Each wall is flat, endless, passes through zero and stands at right angles to its row. A trip goes straight from one point to another. List the walls that it crosses, first one first.

Walls:
(1): [-52  -1]
(2): [-32  40]
(3): [ -1 -17]
(4): [  7 -39]
(5): [-33 -20]
Trips:
[ 5 47] to [13 32] => none
[21 43] to [-17 -15] => 1, 5, 3, 4, 2
[-28  14] to [26 60] => 5, 1
[ 14 -19] to [-57  19] => 5, 1, 2, 4, 3
[ 21 -24] to [-21 -11] => 5, 1, 2
[-53  -7] to [26 12] => 3, 5, 1, 2
[-3 15] to [10  4] => 1, 2
[-8 39] to [-35 -43] => 5, 3, 4, 2

Walls:
(1): [ 34  13   1 -22]
(2): [-18 -29  16   9]
(3): [-12  10  -1  20]
(4): [-24   2   3 -60]
Trips:
[-19 -12  18  12] to [-28 -16  16   7] => 4
[19 -6 23  3] to [  6 -22 -33  14] => 1, 3
[ -4 -13  32  11] to [-14 -20 -10   9] => none
[ 37   6   5 -17] to [-20  16   2  -4] => 3, 1
[ 16 -34  21  22] to [11  2 11 30] => 3
[ 30  -2  47 -12] to [ 12   4 -15  -2] => 2, 4
[17 -8  7 -8] to [  9  13 -26   3] => 4, 3
[-15   4 -11 -15] to [ 19 -19  12   5] => 2, 1, 4
[-37  12  25  19] to [-20 -22  17 -18] => 4, 3

Walls:
(1): [ 24   2  -1  24   3 -29]
(2): [ 2 -5 10 -3 28 19]
(3): [  5  16  -2   8 -11 -40]
(4): [-19 -38   8  -2   4   7]
(5): [ -5  27 -16  28  -9 -17]
(6): [  3  18  30  20  30 -28]
(7): [ 17  -9 -12  -2 -23   3]
Trips:
[23 -8 19  8 -2 14] to [ 49  27  32  -7 -18  14] => 4, 3
[28 27 -6 -4  7 -6] to [ 3  0 26 20  0 25] => 2, 7, 3, 5, 1, 4
[43  1 16 -6 28  3] to [ 11  14  -6  43 -14 -16] => 3, 7, 5, 2
[-23 -34 -18 -11 -34  -3] to [  6 -23  30   4  -2  50] => 2

Walls:
(1): [ 28   8  25 -21  -8  13 -17  -5   8]
(2): [ 16 -30 -10  14  -3  14   7   3  10]
(3): [  8   2   1  -9  -3 -19  19 -55  22]
(4): [  6 -36  13  23  17  43 -29 -22  12]
(5): [-17  38  -9 -32  25   1   0 -19  -7]
(6): [  8 -11  30   4  11 -18   6 -18  -5]
(7): [ 17  18 -31   0  -5   8 -35 -18   9]
(8): [-12 -15  33  -2  12  13 -14 -28 -23]
(9): [ -4   2 -38  33   6   2   3  12  -3]
Trips:
[-39  -3   3  31 -10  -3 -10 -12  -2] to [-21  -2 -27  29  39  35 -32  44   8] => 6, 7, 2, 8
[-10  22   1   7 -54   7  -1  -9  28] to [ 15  35 -27 -33  17   2  20   0   9] => 5, 9
[  0  10  -4  41 -10   8   2  40  -6] to [-20   7 -16   1  37 -29  18   6  -4] => 2, 5, 6, 3
[-14  12  17 -13  18  32  14   9  -5] to [-11  13 -15   8  39  -9 -10  12  27] => 1, 9, 8, 7
[  2   5 -21  28 -16  -6 -10 -60   5] to [  3 -17 -32  22 -17 -29  -7 -31 -35] => 5, 4
